Every row gives one point. The points of each table are mixes of a few directions, plus a little noise. How many directions does each table use, and how many do they share? Where both have some left over, give the other angles between the two spaces (their principal angles), to ten degrees, smallest first.

First (4 x 3):
0: -0.08 +0.30 +0.05
1: +0.14 -0.70 +0.41
2: -0.08 +0.46 -0.33
3: +0.03 -0.06 -0.13
Second:
0: +0.20 -0.39 -0.54
1: -0.15 +0.35 +0.36
2: -0.18 +0.25 +0.70
3: -0.03 +0.13 +0.07
4: +0.14 -0.32 -0.26
5: +0.05 +0.00 -0.32
Directions: first 2, second 2, shared 2

First (5 x 4):
0: -0.11 -0.11 -0.55 +0.06
1: -0.16 -0.16 -0.80 +0.09
2: +0.03 +0.03 +0.15 -0.02
3: +0.14 +0.14 +0.69 -0.08
4: +0.10 +0.10 +0.50 -0.06
Second, 6 rows:
0: +0.08 +0.31 -0.44 +0.32
1: -0.34 -0.32 +0.22 -0.36
2: -0.62 -0.18 -0.30 -0.24
3: +0.32 -0.12 +0.48 -0.05
4: +0.16 -0.07 +0.26 -0.03
5: +0.40 +0.33 -0.17 +0.37
Directions: first 1, second 2, shared 0; angles 30

First (9 x 6):
0: -0.04 -0.04 +0.03 +0.20 -0.20 -0.11
1: -0.32 -0.11 +0.37 +0.50 +0.16 -0.29
2: -0.23 -0.43 -0.48 +0.32 -0.23 +0.62
3: +0.16 +0.24 +0.30 +0.07 -0.23 -0.57
4: +0.38 +0.37 +0.14 -0.52 -0.01 -0.34
5: +0.05 -0.01 -0.14 -0.24 +0.13 +0.24
6: -0.29 -0.13 +0.19 +0.11 +0.60 +0.14
7: +0.05 -0.07 -0.36 -0.48 +0.35 +0.61
8: +0.25 +0.16 -0.01 +0.01 -0.55 -0.34
Second (9 x 6):
0: +0.29 -0.15 -0.24 +0.20 +0.52 +0.54
1: -0.18 +0.09 +0.15 -0.12 -0.32 -0.34
2: -0.37 +0.17 +0.30 -0.27 -0.69 -0.70
3: +0.04 -0.03 -0.04 +0.04 +0.10 +0.10
4: +0.12 -0.05 -0.09 +0.07 +0.20 +0.21
5: -0.11 +0.05 +0.08 -0.07 -0.19 -0.18
6: +0.18 -0.10 -0.16 +0.13 +0.34 +0.36
7: +0.34 -0.18 -0.29 +0.23 +0.62 +0.63
8: -0.34 +0.16 +0.28 -0.23 -0.61 -0.62
Directions: first 3, second 1, shared 0; angles 40

First, 10 rows:
0: -0.22 +0.27 +0.18 -0.02 -0.18 -0.51 +0.13 +0.02
1: +0.25 -0.22 -0.31 +0.24 +0.27 +0.82 -0.22 -0.26
2: -0.09 +0.34 +0.36 -0.12 -0.19 -0.68 +0.46 +0.39
3: +0.24 +0.04 -0.15 +0.29 +0.11 +0.61 -0.31 -0.05
4: +0.01 -0.39 -0.10 -0.29 +0.11 -0.03 +0.10 -0.03
5: -0.06 +0.15 +0.35 -0.31 -0.36 -0.65 -0.15 +0.58
6: -0.23 +0.37 +0.31 -0.08 -0.28 -0.71 +0.14 +0.23
7: -0.12 -0.09 -0.27 +0.21 +0.05 +0.40 -0.46 -0.51
8: +0.08 -0.26 -0.29 +0.09 +0.21 +0.49 -0.10 -0.32
9: +0.16 -0.16 -0.09 -0.01 +0.24 +0.25 +0.40 -0.04
Second:
0: -0.02 -0.30 +0.11 +0.31 -0.46 +0.16 +0.07 +0.53
1: +0.04 -0.06 +0.05 +0.34 -0.30 +0.22 +0.19 +0.34
2: -0.16 +0.13 -0.01 +0.19 +0.32 -0.67 -0.26 +0.21
3: -0.09 -0.44 +0.15 -0.35 -0.45 +0.14 -0.28 +0.07
4: -0.07 +0.17 -0.06 -0.12 +0.81 -0.50 +0.14 -0.46
5: -0.03 +0.04 +0.01 -0.30 +0.64 -0.16 +0.25 -0.64
6: +0.25 -0.13 -0.36 -0.58 -0.23 +0.34 -0.33 +0.03
7: +0.04 -0.11 +0.19 +0.05 -0.48 +0.53 +0.19 -0.04
8: +0.07 +0.60 +0.06 +0.04 -0.03 +0.32 +0.04 -0.49
9: -0.02 +0.10 -0.11 +0.41 +0.16 -0.38 -0.01 +0.45
Directions: first 4, second 5, shared 2; angles 40, 60

First:
0: +0.34 -0.17 +0.17 -0.14 +0.44 +0.05 -0.54 +0.71 -0.06
1: +0.15 -0.08 +0.08 -0.06 +0.19 +0.02 -0.24 +0.31 -0.03
2: -0.56 +0.27 -0.29 +0.23 -0.71 -0.08 +0.88 -1.15 +0.10
3: -0.22 +0.11 -0.11 +0.09 -0.28 -0.03 +0.35 -0.45 +0.04
4: +0.24 -0.12 +0.12 -0.10 +0.31 +0.04 -0.38 +0.50 -0.04
5: -0.08 +0.04 -0.04 +0.03 -0.11 -0.01 +0.13 -0.17 +0.02
6: +0.12 -0.06 +0.06 -0.05 +0.15 +0.02 -0.19 +0.25 -0.02
Second, 9 rows:
0: -0.20 -0.07 +0.12 +0.51 +0.16 +0.49 -0.22 +0.24 +0.43
1: +0.05 +0.02 +0.18 +0.55 -0.04 +0.03 +0.03 +0.18 +0.33
2: -0.11 -0.01 +0.07 +0.37 +0.16 +0.26 -0.10 +0.21 +0.36
3: -0.05 -0.10 -0.23 -0.79 -0.10 +0.18 -0.15 -0.36 -0.64
4: +0.09 +0.00 +0.21 +0.65 -0.14 +0.03 -0.03 +0.15 +0.28
5: +0.10 -0.10 -0.17 -0.71 -0.31 +0.06 -0.11 -0.48 -0.81
6: +0.22 +0.06 -0.02 -0.25 -0.23 -0.43 +0.19 -0.21 -0.35
7: -0.12 +0.17 -0.30 -0.74 +0.49 -0.56 +0.38 +0.06 +0.11
8: +0.00 +0.03 +0.12 +0.44 +0.04 -0.01 +0.04 +0.20 +0.34
Directions: first 1, second 3, shared 0; angles 70

First:
0: +0.07 -0.13 +0.09 +0.24 -0.20 -0.03 +0.07 +0.25 +0.03 +0.10 +0.01
1: -0.49 -0.22 -0.53 -1.35 +0.56 +0.16 -0.33 -0.94 +0.09 -0.47 -0.46
2: +0.45 -0.44 +0.17 +0.58 -0.29 -0.09 -0.54 +0.06 -0.26 -0.02 -0.03
3: -0.19 +0.20 -0.04 -0.17 +0.06 +0.03 +0.32 +0.09 +0.14 +0.07 +0.04
4: +0.39 +0.62 +0.19 +0.48 +0.21 -0.07 -0.30 -0.24 -0.38 -0.06 +0.38
5: +0.11 -0.32 +0.11 +0.32 -0.30 -0.04 +0.00 +0.31 +0.03 +0.12 -0.05
6: -0.15 +0.18 +0.04 +0.02 -0.06 +0.01 +0.42 +0.30 +0.17 +0.16 +0.09
7: -0.19 +0.12 -0.03 -0.13 +0.01 +0.02 +0.33 +0.16 +0.15 +0.09 +0.01
Second:
0: +0.28 +0.51 +0.46 +1.10 -0.39 -0.13 +0.61 +0.92 +0.03 +0.50 +0.50
1: -0.05 +0.00 -0.07 -0.17 +0.09 +0.03 -0.06 -0.14 +0.00 -0.07 -0.06
2: -0.17 +0.37 -0.13 -0.37 +0.31 +0.06 +0.08 -0.28 +0.01 -0.09 +0.04
3: -0.08 +0.10 -0.07 -0.19 +0.13 +0.02 +0.00 -0.16 +0.01 -0.06 -0.02
4: -0.18 +0.22 -0.14 -0.41 +0.28 +0.05 +0.00 -0.33 +0.01 -0.14 -0.02
5: +0.00 +0.44 +0.12 +0.22 +0.03 -0.03 +0.32 +0.21 +0.02 +0.14 +0.24
6: +0.20 -1.23 -0.07 +0.02 -0.40 -0.01 -0.68 -0.06 -0.05 -0.17 -0.51
7: -0.02 -0.37 -0.10 -0.20 -0.01 +0.00 -0.28 -0.19 -0.03 -0.13 -0.21
Directions: first 3, second 2, shared 2

First:
0: +0.08 +0.34 -0.33 -0.29 -0.05 -0.25 +0.44 -0.29 -0.25 -0.14 -0.39 -0.21
1: +0.04 -0.75 +0.66 +0.71 +0.03 +0.56 -1.19 +0.41 +0.56 +0.47 +0.77 +0.67
2: -0.30 +0.11 +0.01 -0.21 +0.10 -0.10 +0.51 +0.26 -0.08 -0.31 +0.00 -0.40
3: -0.15 -0.02 +0.07 -0.03 +0.05 +0.01 +0.13 +0.17 +0.02 -0.11 +0.08 -0.13
4: -0.06 +0.26 -0.21 -0.27 +0.01 -0.20 +0.47 -0.09 -0.19 -0.21 -0.25 -0.28
5: -0.05 +0.22 -0.18 -0.22 +0.00 -0.17 +0.39 -0.08 -0.16 -0.16 -0.21 -0.23
6: +0.42 -0.24 +0.06 +0.38 -0.13 +0.20 -0.84 -0.30 +0.18 +0.49 +0.09 +0.63
7: -0.08 -0.05 +0.07 +0.02 +0.03 +0.03 +0.02 +0.11 +0.04 -0.04 +0.08 -0.04
8: +0.11 +0.14 -0.15 -0.09 -0.04 -0.09 +0.08 -0.19 -0.10 +0.01 -0.18 +0.00
Second:
0: +0.40 +0.19 -0.16 +0.14 +0.16 +0.02 +0.77 -0.83 -0.22 -0.24 -0.09 -0.45
1: -0.37 -0.16 +0.33 -0.04 -0.08 +0.07 -0.61 +0.75 +0.28 +0.08 +0.29 +0.30
2: +0.34 +0.40 -0.22 -0.09 -0.10 -0.16 +0.17 -0.58 -0.14 -0.06 -0.27 -0.01
3: -0.49 -0.08 +0.29 -0.24 -0.28 -0.07 -1.19 +1.09 +0.35 +0.29 +0.14 +0.72
4: -0.25 -0.46 +0.06 +0.13 +0.18 +0.15 +0.13 +0.38 +0.02 +0.06 +0.16 -0.13
5: -0.03 +0.05 -0.01 -0.08 -0.07 -0.04 -0.19 +0.12 +0.03 +0.06 -0.04 +0.13
6: +0.05 +0.39 +0.37 -0.01 -0.12 +0.01 -0.28 -0.02 +0.22 -0.21 +0.28 +0.11
7: -0.03 -0.37 -0.16 +0.16 +0.22 +0.11 +0.51 -0.09 -0.16 +0.01 -0.02 -0.32
8: +0.30 +0.00 -0.28 +0.12 +0.19 +0.01 +0.76 -0.68 -0.29 -0.11 -0.20 -0.42
9: -0.17 -0.14 +0.11 +0.02 +0.01 +0.05 -0.16 +0.31 +0.10 +0.04 +0.11 +0.05
10: +0.24 +0.20 -0.33 -0.12 -0.07 -0.16 +0.12 -0.40 -0.19 +0.07 -0.34 +0.04
Directions: first 2, second 3, shared 1; angles 60

First:
0: +0.35 +0.20 +0.19 +0.15 -0.26 -0.25 -0.32 +0.75 +0.15 +0.20 -0.55 +0.34 -0.47 +0.07
1: -0.15 -0.16 +0.28 +0.46 -0.01 +0.10 -0.18 -0.02 +0.09 -0.15 +0.03 -0.02 +0.02 -0.22
2: -0.44 -0.26 -0.52 +0.42 +0.37 +0.25 +0.09 -0.43 -0.14 +0.11 +0.61 -0.42 +0.70 -0.26
3: +0.25 -0.12 +0.25 -0.53 +0.21 -0.64 -0.41 +0.12 -0.22 +0.06 -0.42 -0.09 -0.40 -0.22
4: -0.05 +0.74 +0.11 -0.07 -0.38 +0.44 +0.59 +0.31 +0.05 +0.00 -0.34 +0.37 +0.07 +0.38
5: +0.29 -0.47 -0.36 -0.28 +0.17 -0.33 -0.29 -0.17 +0.04 +0.08 +0.31 -0.15 -0.16 +0.06
6: -0.17 +0.09 -0.27 -0.44 +0.11 +0.31 +0.16 -0.70 +0.25 -0.21 +0.22 -0.18 +0.27 +0.21
7: -0.06 -0.01 +0.34 +0.29 -0.20 +0.15 +0.37 +0.18 -0.26 -0.11 +0.12 +0.15 -0.03 -0.01
Second, 10 rows:
0: +0.19 +0.01 -0.25 +0.42 -0.24 +0.06 +0.22 -0.07 -0.19 +0.19 -0.36 +0.11 -0.09 +0.04
1: -0.85 +0.03 -0.52 +1.02 -0.46 -0.21 +0.25 +0.59 -0.82 +0.86 -0.56 +0.25 +0.91 -0.41
2: +0.06 -0.05 +0.01 -0.05 -0.24 +0.01 +0.02 +0.09 +0.13 -0.02 +0.01 +0.21 -0.10 +0.20
3: +0.35 -0.05 +0.41 -0.77 +0.25 +0.07 -0.25 -0.22 +0.58 -0.56 +0.49 -0.10 -0.47 +0.29
4: +0.19 +0.04 +0.00 +0.04 +0.15 +0.06 +0.04 -0.17 -0.02 -0.04 -0.06 -0.11 -0.11 -0.04
5: +0.21 -0.04 +0.49 -0.91 +0.32 +0.04 -0.35 -0.14 +0.61 -0.60 +0.64 -0.14 -0.35 +0.25
6: +0.36 -0.04 -0.11 +0.15 -0.25 +0.09 +0.15 -0.12 +0.07 -0.02 -0.20 +0.18 -0.32 +0.23
7: -0.40 +0.00 -0.05 +0.10 -0.04 -0.12 -0.02 +0.25 -0.17 +0.18 +0.02 +0.04 +0.36 -0.12
8: -0.15 +0.07 +0.06 -0.10 +0.43 -0.04 -0.11 -0.07 -0.11 -0.02 +0.11 -0.35 +0.20 -0.30
9: +0.09 +0.05 -0.05 +0.09 +0.12 +0.03 +0.05 -0.15 -0.11 +0.02 -0.10 -0.13 -0.04 -0.11
Directions: first 6, second 3, shared 1; angles 40, 90
